Each row of a before or after table is a point. One or more steps were done to the points. Then noise was added and the rows were shuffled. The steps act on how far a point lies along the listed directions, d1 being the first. Write out the steps. A step turns or swaps two directions, mirrors them in a line or flattens them onto one, adds a multiple of one to another, or multiplies one. Angles are multiples of 10 degrees, from the lower direction toward the higher: turns from -170 to 170, lines from 10 to 170 but not 90. Use the fewest steps. Two steps may share a direction if one is a turn and the other turns, adds or multiplies; they go together, in the order done. Otherwise the lowest direction goes first.
In the rows, 128 means zero.

Directions:
(1): [123 174]
(2): [ 82 123]
Before, 13 rows:
[[155  98]
 [ 56 103]
 [110 141]
 [161 167]
 [125 116]
 [108 132]
 [161 189]
 [150 168]
 [143 158]
 [152 120]
 [146 178]
 [ 90 154]
 [ 76 145]]
After, 13 rows:
[[131 147]
 [116 171]
 [ 76 126]
 [140 128]
 [ 81 109]
 [147  92]
 [122 151]
 [ 97 122]
 [ 85 119]
 [ 59 118]
 [129 102]
 [175 190]
 [127 185]]
Steps: mirror d1 and d2 in the line at 30 degrees

Directions:
(1): [152  75 145 188 152 146 146 138]
(2): [ 78 140 122 177 109 114  90 166]
(3): [ 96  81 138 128  88  94 137  80]
(4): [179 143 115 155  96 134  80  91]
(5): [ 94 133  72 144 147 173 138  90]
Before, 11 rows:
[[116 117 107  92 117 108 154  91]
 [108 135 154 165  89  76 112 143]
 [114 134 133  98 171 153 173 167]
 [ 81 110 136 149  98 100 112 129]
 [108 149 129 152 123 112 103 143]
 [104 135 127  57 152 122 165 138]
 [107 126 106  96 160 153 160 126]
 [ 71 138 110  87 173 150 154 138]
 [121  91 132 172 105 106 109 152]
 [128 152 113  98 128 127 129 110]
 [ 98 124 131 162  95 106  96 139]]
After:
[[121  78 141  71 155 142 213  91]
 [ 93  84  88 100 207 197 204  75]
 [163  78 145  77 190 151 208 123]
 [117 163 131 137 136 131 105 178]
 [120 155 134 118  93  87  80 179]
 [107  98  78  98 177 186 191  76]
 [139 112 115 153 153 154 141 113]
 [113 155 134 160 110 113  82 177]
 [146 170 183 154  98  65  94 205]
 [158 139  92 118 175 163 161 127]
 [110 133 136 165 121 107 104 148]]
Steps: turn d1 and d3 by 160 degrees; add 1 times d4 to d2; multiply d5 by 2.5

Directions:
(1): [187 161 160 110 106 161  84  91 137  87 122 141]
(2): [170 132 125 167 175  92  91 165 105 136 129 179]
(3): [130  91 130 102 181 203 122 161 159 134 131 137]
(4): [116  93 159 104 164 107 120  83 106 137  55 130]
Before, 10 rows:
[[163 127 111 111 155 228 105 196 162 115 182 164]
 [158 140 113 170 158  61 113 150 115 123 134 152]
 [174 115 184  97 144 168  80  99 140 103  97 117]
 [106 136  97 152  95  95 148 135 100 135 160 110]
 [149 126 168  72 111 188 130  70 138  90  78 119]
 [151 176 107 153  78  50 128 125 108 120 141 143]
 [138 151 121 172  99  67 103 127 127 117 132 121]
 [159 158 108 159 165 102 102 161 130 120 143 174]
 [ 73 101 124  81 151 154 147  97 129 144  48 113]
 [127 128 130  89  99 171 118  69 126 113  74 111]]
After (10 x 12):
[[153 150  87 141 121 151 128 195 157 126 189 150]
 [136  73 160  80 210 161  97 110 109 133  52 168]
 [182 147 178 132 110  95  76  88 110 103 100 119]
 [151 166 124 117  62 141 109  72 118  99 104 117]
 [174 172 164 105  73 132 116  59 118  78  92 131]
 [136 137 105 165 127 138 111 178 160 122 169 127]
 [144 126  97 167 173  88 126 183 137 132 159 146]
 [138 130 107 149 195 107 108 167 133 133 126 175]
 [108 114 100 132 126 164 147 161 134 131 173 108]
 [ 87 165 112 116  69  88 152  70 112 125  81 101]]
Steps: turn d1 and d2 by 20 degrees; turn d3 and d4 by 90 degrees

Directions:
(1): [119 124 103  64 148 153 176 115 132 146  90 137 129 120 144 139 119 245
 127 135 104 138 112 141]
(2): [147 169 162 121 132 116 170 132  55 147 119  89 162  94 130 192  81 114
 154 144 154 129 169 156]
(3): [ 77 141  87 100 127  76 125 158 125 151 129 180  61  97 144 138  76  88
 132 122 112 153 107 172]
(4): [107 156 126 130 113 108 146 152 126 190  63 139 127 116 110 158 193 109
 137  98 108  57 112  83]
Before:
[[165 133 136 131 141 166 111 105 118 105 118 109 171 136 130 126 129 158
  116 146 129 125 144 132]
 [133 104 126 139 131 149 103 123 170  95 162 130 125 151 138 102 124 141
  109 130 125 151 133 122]
 [178 152 172 112 142 162 172  93  99 110 109  63 199 140 112 160 125 200
  139 153 156 124 164 113]
 [121 139 125 157 120  97 104 137 126 161 121 135 109 121 122 136 156  69
  136 109 131  96 116 109]
 [163 115 158 135 135 163 135  98 117  93 134  89 175 147 116 114 116 184
  133 148 132 140 150 125]
 [141 116 133 162 141 134  97 118 151 106 179 126 134 144 121 101 128  87
  113 138 149 162 143 125]
 [120 138 128 125 128 111 119 135 107 129 130 131 115 128 128 131  98 105
  131 115 137 131 136 135]
 [140 117 122 123 133 156 131 117 156  90 134 121 137 131 124 125 130 144
  111 146 131 144 124 123]]
After:
[[131 145 118 148 122 115  79 137 130 130 117 145 122 123 124 121 136  66
  114 127 123 104 122 120]
 [123 121 108 133 121 132 112 130 160 103 133 142 113 130 120 119 134  92
  114 138 129 131 114 120]
 [121 104 121 137 126 142  97 131 177 105 150 145 118 150 132 106 143 124
  103 115 120 135 128 115]
 [168 126 150 132 143 149 138 104 103 124 142  92 158 133 137 143 117 171
  139 143 147 132 141 138]
 [130 133 129 113 130 136 133 121 117 139 105 121 132 138 121 134 133 159
  128 114 130 113 131 114]
 [110 176 137 154 107  63 107 155 119 144 115 137 106 120 100 151 140   9
  144 105 141  92 130 106]
 [108 135 132 171 110  91  90 145 139 128 126 147 106 133 104 107 149  55
  130 115 115 104 120 107]
 [145 111 130 154 137 157 113 113 171 134 137 123 148 155 114  97 181 133
  111 129 132 126 124  89]]
Steps: swap d1 and d3; mirror d2 and d4 in the line at 30 degrees
